Rows are points. Each table stands for the endless flat space through its points: a line for two points, a plane for three, and so on. Write the one point that lies in both, or say that there is none.
(in the rows, 128 means zero)

First (2 x 4):
[[ 86 128 111 132]
 [116 163  86 127]]
Second (2 x 4):
[[ 96 136 106 139]
 [114 142  82 112]]
They share: no point

First, 2 rows:
[[107 144 111 124]
 [127 128 119 120]]
Second:
[[111 137 108 116]
 [105 138 101 110]]
They share: [117 136 115 122]

First:
[[ 95 106 100 143 142 121]
 [ 90 109  96 143 135 115]
 [ 83 115  88 152 115  82]]
Second (4 x 6):
[[ 81 104 139 147 105  76]
 [ 69 110  55 153 183 166]
 [130 100 115 162 114  72]
 [ 94 108 133 155 108  77]]
They share: no point

First (3 x 8):
[[163 130  97 130 112 139 125 150]
 [145 118 101 140 104 125 135 138]
 [180 136 113 115 118 164 106 164]]
Second (4 x 8):
[[173 127 145 131 117 153  86 151]
 [194 138 142 124 131 148  77 145]
 [159 101 154 117 117 119  92 176]
 [181 131 136 126 121 149  89 145]]
They share: no point

First (2 x 8):
[[ 97 140 119  86 150 132  80 127]
 [ 92 120 129 116 105 122 110 157]]
Second (2 x 8):
[[102 144 131  88 123 132  82 161]
 [ 90 120 122 112 123 123 106 137]]
They share: [ 94 128 125 104 123 126  98 145]

First (4 x 9):
[[146 140 129  84 188  96  90 105 116]
 [145 148 115  60 186  75 120 112 135]
 [167 157 122 116 130 119 103 170 112]
 [151 150 111  68 188  77  94  96 131]]
Second (3 x 9):
[[151 178 128 102 131  97  86 108  93]
 [147 186 129 105 130  93  79 100  89]
 [163 132 116  88 149 115 120 156 127]]
They share: no point

First, 4 rows:
[[186 144  75 182  83 103  94 147 165 102 139]
 [121 139 116  68 157  74  95 114 143 112 173]
 [150 144  99 119 125  88  94 123 150 108 160]
 [162 138 101 128 125  81  92 115 151 116 153]]
Second:
[[157 130  90 130 101  89  87 136 152 104 160]
 [142 118  94 143  93 109  76 134 173 108 150]
 [148 175  93 115 131  86  90 130 143  89 157]]
They share: no point

First (5 x 11):
[[120 133 112  99 148 128  92 148 119 148 163]
 [ 93 143  86 140  97  96 140 141 117 144 109]
 [112 108  59 201 172 131 163  90 148 150 142]
 [144 113 112 131 184 160 108 132 119 160 191]
 [143 121 103 168 177 156 139 127 109 172 172]]
Second:
[[113 110  61 155 167 171 123 141 120 184 186]
 [143 130 119 109 148 112 121 108 130 114 129]
 [153 132 103 129 152 122 119 108 122 130 141]
 [ 97  96  67 117 126 188 135 118 102 190 191]]
They share: no point

First:
[[151 178 186 137 146 143 159 131  87 117  73 151]
 [165 155 166 157 128 128 157 108 112 104 100 175]
 [141 152 150 162 140 149 162 105 110 120 104 148]]
Second (3 x 12):
[[149 141 141 165 123 151 186 107  95 137 113 192]
 [149 136 164 161 119 127 141 109 124  90  94 144]
 [170 166 131 143 164 166 138  76  97  99 124 159]]
They share: no point
